Rows are points. The points of each table are mixes of a few directions, plus a little noise. How many directions does each table use, and how many do they share? Where both have some left over, give the other angles between the two spaces (their principal angles), to ten degrees, smallest first.

First:
[[ 3.58  2.01]
 [-2.30 -1.31]
 [-1.10 -0.68]
 [-2.56 -1.50]
 [ 2.48  1.46]]
Second (7 x 2):
[[-1.58 -4.33]
 [ 0.48  1.30]
 [ 1.44  4.03]
 [ 0.38  1.08]
 [ 0.49  1.32]
 [-1.33 -3.62]
 [ 0.10  0.23]]
Directions: first 1, second 1, shared 0; angles 40

First, 5 rows:
[[-2.63  2.08 -2.98  1.15]
 [-0.72 -2.80  2.75 -1.00]
 [-0.92 -2.74  2.51 -0.86]
 [ 4.07  3.19 -2.03  0.79]
 [ 0.24  0.27 -0.35 -0.04]]
Second (8 x 4):
[[ 1.73 -2.46  1.98 -2.87]
 [-3.14 -2.37 -0.13 -3.09]
 [ 1.12 -0.51  0.71 -0.51]
 [ 0.57  2.40 -0.93  2.94]
 [-1.76 -0.69 -0.39 -0.94]
 [ 1.82  0.12  0.68  0.27]
 [ 1.36  4.58 -1.71  5.64]
 [-1.73 -1.08 -0.18 -1.41]]
Directions: first 2, second 2, shared 1; angles 40

First, 9 rows:
[[-0.82 -0.73  1.28 -1.92 -2.34  0.34  1.26  0.36]
 [-0.74  2.26  2.02 -4.00 -4.80  0.91  2.59  1.36]
 [ 0.81  1.85 -0.97  1.08  1.73 -0.06 -0.86  0.14]
 [-0.91 -3.89 -0.67  1.83  3.73 -0.60 -1.39 -0.62]
 [-0.84  1.49  1.06 -2.60 -1.56  0.65  1.36  1.35]
 [ 0.73 -0.18 -1.57  2.58  3.57 -0.48 -1.76 -0.55]
 [ 2.80  2.26 -0.66  1.83 -3.45 -0.40 -0.21 -1.78]
 [ 1.37  3.43  0.11 -0.52 -2.79  0.26  0.66  0.02]
 [-2.39 -6.53 -0.58  1.67  5.99 -0.65 -1.70 -0.28]]
Second, 10 rows:
[[-1.51  2.01  4.25  1.06 -2.22  0.76  1.38 -2.17]
 [-2.08 -2.47  3.50  2.31  1.21 -1.22 -0.01 -1.30]
 [ 3.72 -0.89 -6.85 -2.60 -0.94  0.38 -1.15  1.93]
 [ 1.51 -0.42 -3.99 -2.82 -0.64  1.14 -0.13  1.51]
 [ 3.84 -1.37 -5.33 -1.01 -2.69 -0.20 -0.90  0.29]
 [-1.66 -1.26  4.13  1.70  0.94 -3.06  0.09  0.84]
 [-3.35  0.81  2.08 -0.76  2.02  3.29  1.04 -1.50]
 [ 0.10  2.85  1.11  2.70  1.43  0.49 -0.58 -1.78]
 [ 0.60 -1.42 -1.00 -0.55  0.08 -0.87 -0.37  1.06]
 [-1.15  2.00  2.31 -0.19  0.83 -0.78  0.47  1.25]]
Directions: first 3, second 5, shared 3

First:
[[ 1.68 -1.92 -0.67  0.75  2.23  1.07 -1.30  1.64  0.01 -0.36  2.01]
 [ 0.35  0.97 -0.57 -5.01  3.22 -2.11 -0.66 -1.40  2.40  1.59 -0.80]
 [ 0.24  1.64 -0.70 -7.05  4.15 -3.10 -0.72 -2.21  3.32  2.25 -1.40]
 [ 0.45 -0.97 -0.03  1.96 -0.36  1.06 -0.19  1.04 -0.81 -0.66  0.95]
 [ 1.14 -1.21 -0.50  0.21  1.70  0.59 -0.91  1.01  0.15 -0.15  1.31]
 [ 0.09 -0.12 -0.03  0.08  0.10  0.09 -0.08  0.11 -0.02 -0.04  0.13]
 [ 0.52 -0.63 -0.21  0.40  0.60  0.41 -0.39  0.56 -0.08 -0.16  0.66]
 [-2.52  1.18  1.53  5.20 -6.75  1.26  2.42 -0.33 -2.95 -1.49 -1.53]
 [ 2.10 -2.59 -0.77  1.76  2.35  1.71 -1.55  2.34 -0.38 -0.72  2.71]
 [-4.04  3.67  1.91  1.69 -7.23 -0.98  3.38 -2.78 -1.64 -0.24 -4.03]]
Second, 11 rows:
[[ 1.13 -3.68 -3.41 -1.10  4.54 -1.61 -4.56  1.31  0.79  0.44  0.69]
 [ 1.23 -2.41  2.23 -1.05 -2.13  0.94 -3.50 -0.43 -3.12  1.37 -4.64]
 [-0.61  1.12 -2.38  0.59  2.57 -1.01  1.81  0.60  2.57 -0.95  3.66]
 [ 0.62 -0.90  2.98 -0.56 -3.29  1.26 -1.44 -0.79 -2.97  0.95 -4.18]
 [-1.45  3.76  0.23  1.42 -0.90  0.23  5.14 -0.43  1.86 -1.22  3.06]
 [-1.26  3.29  0.00  1.26 -0.58  0.11  4.40 -0.33  1.77 -1.14  2.88]
 [ 0.49 -1.07  0.55 -0.48 -0.46  0.21 -1.47 -0.09 -1.00  0.51 -1.54]
 [ 0.42 -0.32  2.69 -0.37 -3.01  1.21 -0.75 -0.75 -2.41  0.69 -3.49]
 [ 0.77 -1.53  2.03 -0.78 -2.04  0.93 -2.23 -0.44 -2.49  0.93 -3.72]
 [-0.72  1.64 -1.06  0.73  0.90 -0.42  2.16  0.15  1.74 -0.75  2.57]
 [-0.32  0.11 -3.89  0.43  4.43 -1.73  0.50  1.11  3.27 -0.93  4.56]]
Directions: first 2, second 2, shared 0; angles 30, 90

First (9 x 12):
[[-1.11  1.17 -1.03 -5.42  0.42  2.97 -0.70 -1.17 -1.06 -1.75 -1.26  3.66]
 [ 0.36 -1.47 -0.68  2.18 -1.64 -2.42  4.75 -0.24 -1.92  1.87 -0.23  0.54]
 [ 0.25  0.30  0.53  1.32  1.47 -2.72  0.90  0.26  1.20  1.38 -0.92 -0.77]
 [-1.02 -0.14 -1.57 -3.68  3.56  0.32  1.41  0.82 -0.03 -2.35 -1.23  2.51]
 [ 2.24  0.28 -0.29  0.82 -4.60  1.83 -3.33 -3.23 -0.89  0.76  0.35 -1.27]
 [-1.91  0.40  2.13  1.20  2.33  0.20 -0.03  4.28  1.24  1.11  3.12  0.07]
 [ 2.27  2.72  1.06  0.85  2.10 -3.71 -3.34 -1.01  3.41  3.95 -1.19 -0.86]
 [ 1.04 -2.84 -3.02  0.56 -1.37  0.72  3.23 -0.02 -2.77 -1.91  0.99  0.62]
 [-2.02 -0.47  2.99  2.06 -2.24  2.88 -2.92  0.41  0.77 -2.90  0.29 -4.59]]
Second, 10 rows:
[[ 1.98  0.23  1.10 -1.27 -3.33 -0.85  1.08  2.65  0.81  0.34 -1.60 -1.12]
 [ 0.37  0.09  0.14 -0.28 -0.62 -0.17  0.18  0.50  0.21  0.06 -0.26 -0.21]
 [ 1.35  0.19  0.71 -0.83 -2.29 -0.60  0.66  1.78  0.55  0.15 -1.15 -0.82]
 [ 1.29  0.16  0.71 -0.76 -2.09 -0.57  0.67  1.68  0.57  0.22 -1.10 -0.69]
 [-4.10 -0.37 -2.34  2.48  6.80  1.86 -2.19 -5.51 -1.81 -0.47  3.28  2.44]
 [ 0.13  0.01  0.11 -0.17 -0.28 -0.04  0.17  0.26  0.07  0.10 -0.15 -0.07]
 [ 1.05  0.03  0.58 -0.66 -1.71 -0.44  0.56  1.45  0.44  0.15 -0.86 -0.61]
 [-5.63 -0.52 -3.23  3.45  9.36  2.53 -3.01 -7.55 -2.39 -0.76  4.53  3.27]
 [ 1.08  0.07  0.65 -0.66 -1.88 -0.49  0.50  1.52  0.49  0.19 -0.95 -0.73]
 [ 2.45  0.23  1.28 -1.58 -4.02 -1.09  1.21  3.24  1.06  0.38 -1.99 -1.44]]
Directions: first 6, second 1, shared 0; angles 70

First:
[[-0.06  0.52 -0.01  0.75 -0.10 -0.14  0.94  0.00  0.04  0.34 -0.19  0.00
   1.09 -0.32  1.08  1.00 -0.09 -0.78]
 [ 0.05 -1.51  0.13 -2.10  0.31  0.05 -2.62  0.04 -0.21 -0.78  0.45 -0.12
  -2.84  0.64 -2.78 -2.84  0.18  1.92]
 [-0.18  1.58  0.02  2.08 -0.58 -0.46  2.59  0.26  0.31  0.84 -0.96 -0.06
   3.08 -1.22  3.31  2.78 -0.49 -2.42]
 [-0.12 -1.23  0.30 -1.68  0.02 -0.48 -2.06  0.39 -0.04 -0.48 -0.24 -0.29
  -2.19 -0.11 -1.88 -2.78 -0.11  1.16]
 [-0.21 -2.06  0.62 -2.94 -0.02 -1.00 -3.60  0.80 -0.12 -0.76 -0.43 -0.57
  -3.60 -0.36 -3.02 -4.74 -0.37  1.99]
 [ 0.14 -2.98  0.40 -4.01  0.57 -0.14 -5.05  0.21 -0.34 -1.37  0.62 -0.31
  -5.56  1.09 -5.40 -5.80  0.34  3.69]
 [ 1.13  2.55 -1.73  3.83  1.30  3.76  4.59 -2.52 -0.43  0.41  3.07  1.67
   3.72  3.62  1.45  7.46  1.85 -0.40]
 [-0.06  0.72 -0.10  1.06 -0.21 -0.02  1.34  0.01  0.08  0.38 -0.22  0.01
   1.43 -0.38  1.45  1.53 -0.14 -1.10]
 [-0.69  2.40  0.33  3.03 -1.30 -1.51  3.93  0.85  0.63  1.46 -2.12 -0.45
   4.86 -2.91  5.74  3.65 -1.28 -4.23]]
Second, 8 rows:
[[-2.66 -1.58 -3.03  1.86  0.06 -2.29 -2.07 -0.16  3.29 -1.24  2.57  0.54
   1.57  1.97  0.13 -0.04  1.06 -2.53]
 [ 0.40 -1.05 -0.53  0.14  0.69 -0.31  1.07 -1.36  1.45  0.39  2.07 -0.88
  -1.24 -1.52  1.31  1.02  0.74  0.48]
 [ 0.14  1.36  1.15 -0.20  0.45 -1.78 -0.71  0.73 -3.15  1.37 -0.82 -1.97
   0.61  0.32 -1.20 -0.72  0.32  1.23]
 [ 1.55  0.66  3.09  1.64 -0.20 -0.11 -0.77 -0.90 -3.28  1.99 -1.43  0.95
   1.94  2.85 -0.46 -0.68  0.83 -0.84]
 [ 1.43 -1.81 -0.94 -3.84  3.45  3.14  3.68  1.83  0.18 -2.72  2.48 -0.41
   0.47 -2.69  5.12  2.85  4.64  1.32]
 [ 0.29 -4.71  0.67 -1.20  2.68  1.19 -0.99 -2.15 -2.12 -2.26  1.36 -0.59
   3.61  0.13  0.16 -2.30 -5.07 -2.67]
 [-0.79  6.38 -0.65 -0.62 -4.99  1.23  0.97  3.55  2.41  1.06 -5.28  1.57
  -5.84 -2.10 -2.93  0.82 -0.33  3.92]
 [-0.49  0.68  0.44  2.31 -2.04 -1.00 -1.33 -1.50  1.06  1.42 -0.97  0.89
  -0.91  0.98 -2.04 -0.99 -2.24 -0.87]]
Directions: first 2, second 6, shared 0; angles 50, 90

First, 8 rows:
[[ 2.60 -0.65  5.43 -0.78 -1.13  1.86 -1.22 -0.01 -2.80  0.01  0.23 -5.38
  -0.74  1.02  0.14 -1.02 -2.97 -6.18 -0.23  0.79 -0.79  0.92 -0.24  3.35]
 [-2.52  0.60 -5.10  0.68  1.02 -1.62  1.26  0.15  2.80  0.00 -0.26  5.08
   0.70 -1.09 -0.17  0.91  2.68  5.86  0.26 -0.64  0.70 -1.07  0.23 -3.06]
 [ 1.16 -0.18  2.35 -0.21 -0.51  0.76 -0.51 -0.14 -1.15 -0.03  0.10 -2.28
  -0.36  0.47  0.07 -0.35 -1.29 -2.72 -0.10  0.32 -0.34  0.41 -0.08  1.46]
 [ 2.09 -0.39  4.30 -0.46 -0.84  1.40 -0.95 -0.23 -2.26 -0.03  0.28 -4.21
  -0.50  0.84  0.18 -0.75 -2.21 -4.82 -0.19  0.51 -0.50  0.89 -0.22  2.64]
 [-3.20  0.63 -6.44  0.79  1.20 -2.21  1.58  0.12  3.44 -0.12 -0.35  6.32
   0.78 -1.30 -0.20  1.15  3.33  7.39  0.16 -0.87  0.88 -1.28  0.35 -3.94]
 [ 0.89 -0.17  1.67 -0.32 -0.42  0.49 -0.44  0.01 -0.87  0.04  0.23 -1.76
  -0.27  0.37  0.08 -0.22 -0.96 -2.02 -0.03  0.25 -0.27  0.33 -0.16  1.05]
 [ 1.73 -0.34  3.65 -0.39 -0.69  1.11 -0.82 -0.07 -1.88  0.04  0.11 -3.48
  -0.44  0.70  0.13 -0.65 -1.93 -3.96 -0.10  0.37 -0.29  0.73 -0.14  2.28]
 [-2.77  0.60 -5.81  0.68  1.15 -1.80  1.38  0.12  3.06 -0.06 -0.26  5.56
   0.81 -1.08 -0.25  1.04  3.03  6.48  0.04 -0.81  0.75 -1.09  0.22 -3.42]]
Second, 10 rows:
[[-2.68  3.73 -4.39 -1.53  1.81  0.76 -1.27  2.61 -1.12 -1.94 -0.33 -2.44
  -5.26  1.47  0.55 -2.21 -2.02 -4.40  0.85 -0.94  1.65  0.72 -3.30  1.08]
 [-3.45  2.27  0.46 -2.04  3.05 -0.38  0.22  0.65 -1.71 -2.26 -3.27 -2.07
   0.44  1.41 -1.55  1.09 -5.00  1.42 -0.26  0.42  1.85 -1.04  0.18 -5.10]
 [-2.30  2.20 -1.58 -1.86  1.89  0.98  0.87  5.28  0.11 -0.14 -1.16 -0.55
  -2.07  2.29 -0.11 -0.30  0.92 -1.89 -1.60 -1.81 -0.09 -1.49 -1.69  0.45]
 [ 1.28  0.03 -1.65  1.80  2.50 -1.79  0.25 -6.95 -3.26 -3.58 -1.28 -2.28
   1.86 -1.52 -0.62 -1.90 -1.71 -1.76  0.55  0.92  2.02  0.08  0.06  0.11]
 [ 4.19 -3.71  1.37  2.73 -2.66 -0.95  0.63 -3.32  1.16  1.67  2.35  2.28
   2.83 -2.50  0.90 -0.16  4.22  0.52 -0.02  0.11 -1.77  0.64  1.60  3.34]
 [ 0.65 -0.89 -1.40  0.63 -2.19 -1.71 -1.11  0.71  1.18 -0.38  2.06  0.11
  -1.84 -1.93  1.41 -0.64  0.26 -2.02  1.55 -0.59 -0.24  2.84 -0.15  1.64]
 [-1.54  2.21 -1.01 -1.27 -1.04  3.27 -1.73  2.61  0.87  2.14  1.18 -0.17
  -4.18  1.86  0.43 -0.48 -0.39 -0.45  0.86  0.40 -0.05  0.04 -2.19  1.14]
 [-0.31 -2.84  5.52 -1.26 -3.66 -0.65  0.26  4.56  3.92  3.35  0.80  3.39
   2.68 -0.47 -0.08  4.52  0.07  5.97 -0.34  0.23 -2.47  0.54  3.42 -4.04]
 [ 2.81 -2.40  1.35  1.72 -1.09 -0.33  1.07 -1.71  0.68  1.41  1.18  1.69
   2.62 -1.13  0.20  0.18  3.67  0.59 -0.93 -0.13 -1.54 -0.51  1.22  2.26]
 [ 1.11 -0.52  1.58  0.99  1.48  0.82  0.93 -4.51 -1.60  0.10 -1.23 -0.10
   3.14  0.28 -1.18  0.08  0.05  2.14 -0.78  1.34  0.21 -1.93  0.90 -0.74]]
Directions: first 1, second 5, shared 0; angles 70

First:
[[-1.39  1.99 -2.43  0.27 -0.60  3.36  0.77 -1.49  1.78  2.51  4.48 -0.09
   0.54  1.91  1.58  2.34  1.11  0.21 -1.15 -4.36 -3.22  0.64  1.55  0.24
  -2.53 -0.82 -1.60  2.44 -0.02 -0.56 -0.38  2.17]
 [ 2.79 -3.46 -0.73  4.38  3.90 -2.29 -0.43 -0.45  1.74 -2.31 -4.50  0.65
  -1.24 -2.21  1.83 -2.73  2.71 -1.39  1.95  4.32 -0.62  1.04 -2.40 -3.83
   5.51 -1.80 -0.82 -9.49 -1.68  2.61 -2.30 -3.86]
 [ 0.65  0.93  0.47 -0.10  0.12  0.16 -1.08  0.45  1.21 -0.35 -1.43 -0.26
   0.10 -2.58  0.15 -0.09 -0.11  0.33  0.04 -1.00  0.49 -2.27  0.89  1.14
   0.03  0.41  0.19  0.88 -0.81  1.27 -0.62  0.92]
 [-0.32  1.09  1.83 -2.81 -1.33 -0.44  0.35  1.54 -1.21 -0.56  0.85 -0.11
   1.78  1.67 -2.15  0.09 -0.76 -0.49 -0.98 -1.34  1.55 -0.44 -0.17  0.55
  -1.88 -0.05  1.02  0.66 -0.03 -1.99  0.59  0.82]
 [-2.42  3.83 -1.08  1.17 -2.08 -1.51 -3.18 -0.88 -1.18  2.75 -0.08  0.74
  -1.31  1.76 -2.57  0.35 -1.36  2.01  1.00 -0.89  2.15  2.64  0.10  2.59
   0.85 -0.49 -3.72  5.83  2.47 -1.20  2.14 -0.21]
 [-1.70  0.53 -1.05  1.07 -1.26 -0.48 -0.81 -1.52 -1.74  2.09  0.16  0.21
  -2.29  0.29 -0.38  0.50 -1.83  1.94  0.96  1.69  0.62  1.74  0.91  1.85
   0.64  1.38 -1.41  5.69  2.35 -0.06  2.22 -0.31]
 [ 0.80 -1.65  1.88 -2.50  0.04  0.38  1.74  1.30 -0.72 -1.60  0.23 -0.47
   1.08 -0.38  0.05 -0.18 -0.65 -0.72 -0.96  0.55  0.25 -1.81 -0.04 -0.33
  -1.55  1.06  2.85 -0.96 -0.61 -0.34 -0.19  0.58]
 [ 1.73 -3.37  1.27 -1.46  1.39  0.76  3.04  1.12  0.14 -2.36  0.39 -0.48
   1.41 -0.17  1.49 -0.52  0.84 -1.82 -0.95  0.96 -1.46 -1.46 -0.65 -2.48
  -0.96  0.30  3.24 -5.23 -1.64  0.16 -1.39 -0.08]]
Second, 11 rows:
[[-0.92  1.80  1.55 -0.10 -0.79 -0.33 -1.14 -0.82  1.30 -0.15 -1.71 -1.59
  -0.14 -0.61 -1.27  1.15  1.74  1.63  0.01 -1.21  1.64 -0.30  0.69  1.85
   1.03 -1.71 -2.21  0.19  0.38  2.65 -1.36  1.41]
 [ 1.50 -2.20 -3.08  4.38  1.43 -1.50 -0.59  0.09 -2.03  0.71 -1.19  3.08
  -2.60 -1.61  1.58 -2.93 -3.46 -0.76  2.72  5.18 -0.67  1.26 -1.13 -1.73
   1.71  2.48  1.50  1.57  0.62 -2.44  2.44 -4.54]
 [-0.02  5.57  0.24 -2.58 -0.84 -0.37 -4.81  1.04  3.40  0.57 -0.94 -0.72
   1.87 -1.59 -1.77  0.57  1.71  0.11 -2.06 -7.13  1.52 -2.63  1.24  2.65
  -0.12 -2.17 -3.07  0.45 -2.17  1.71 -1.05  3.54]
 [ 1.23  0.62 -2.80  5.30  1.28 -0.31 -0.85  0.21  0.30  1.21 -0.81  2.92
  -1.26 -1.68  1.20 -1.80 -1.52 -0.68  2.98  2.10 -0.69  0.74 -1.05 -1.44
   0.77  0.11 -0.01  0.80  0.06 -2.84  0.37 -3.70]
 [ 0.39  3.56 -0.09 -2.84 -0.61 -1.65 -4.95  0.84  1.54  0.21 -1.65 -0.46
   0.36 -2.14 -1.39 -0.35  0.06  0.04 -1.94 -4.44  1.63 -2.14  1.20  2.56
   1.30 -0.02 -2.33  1.41 -1.50  2.13  0.75  2.62]
 [ 0.60  2.47 -1.29  1.15  0.22  0.01 -2.07  0.67  1.50  0.74 -0.27  1.10
   0.45 -1.07 -0.02 -0.62 -0.11 -0.65  0.43 -2.33  0.02 -0.85 -0.10  0.12
  -0.11 -0.83 -0.86  0.28 -1.01 -1.07 -0.37 -0.26]
 [-1.23 -3.85  2.44 -3.18 -0.51  1.87  5.63 -0.47 -1.77 -1.46  3.11 -2.12
   1.31  3.74  0.53  2.07  1.13 -0.03 -1.61  1.59 -1.29  0.95 -0.09 -1.28
  -2.31  0.33  2.66 -2.19  1.12  0.14 -0.75  1.31]
 [-0.02  1.69  0.32 -2.51 -0.44  0.67 -0.67  0.75  1.11 -0.13  1.08 -0.51
   1.61  0.51 -0.46  0.64  0.82 -0.70 -1.82 -3.65 -0.11 -1.28  0.55  0.45
  -1.29 -0.80 -0.31 -0.58 -1.18  0.02 -0.43  2.05]
 [ 1.72 -0.63 -2.80  1.13  0.88 -1.40 -2.12  1.08 -1.31  0.60 -0.32  2.60
  -1.08 -1.68  0.92 -2.54 -3.12 -1.50  0.56  1.38 -0.59 -0.06 -0.62 -0.91
   0.83  2.53  1.01  1.46 -0.75 -1.94  2.69 -2.17]
 [-1.50 -4.41  2.75 -1.28 -0.50  1.48  5.72 -1.35 -1.89 -1.40  1.64 -2.30
   0.07  3.19  0.38  1.96  1.28  0.99 -0.28  3.70 -0.81  1.85 -0.16 -0.93
  -1.07  0.14  1.98 -1.76  2.08  0.85 -0.93  0.41]
 [-1.62 -4.50  2.46  0.57 -0.17  1.40  6.06 -1.84 -1.88 -1.12  1.10 -1.97
  -0.53  2.81  0.50  1.89  1.20  1.39  0.84  4.91 -0.68  2.28 -0.49 -1.30
  -0.69 -0.21  1.83 -1.59  2.61  0.64 -1.30 -0.76]]
Directions: first 5, second 4, shared 2; angles 50, 90
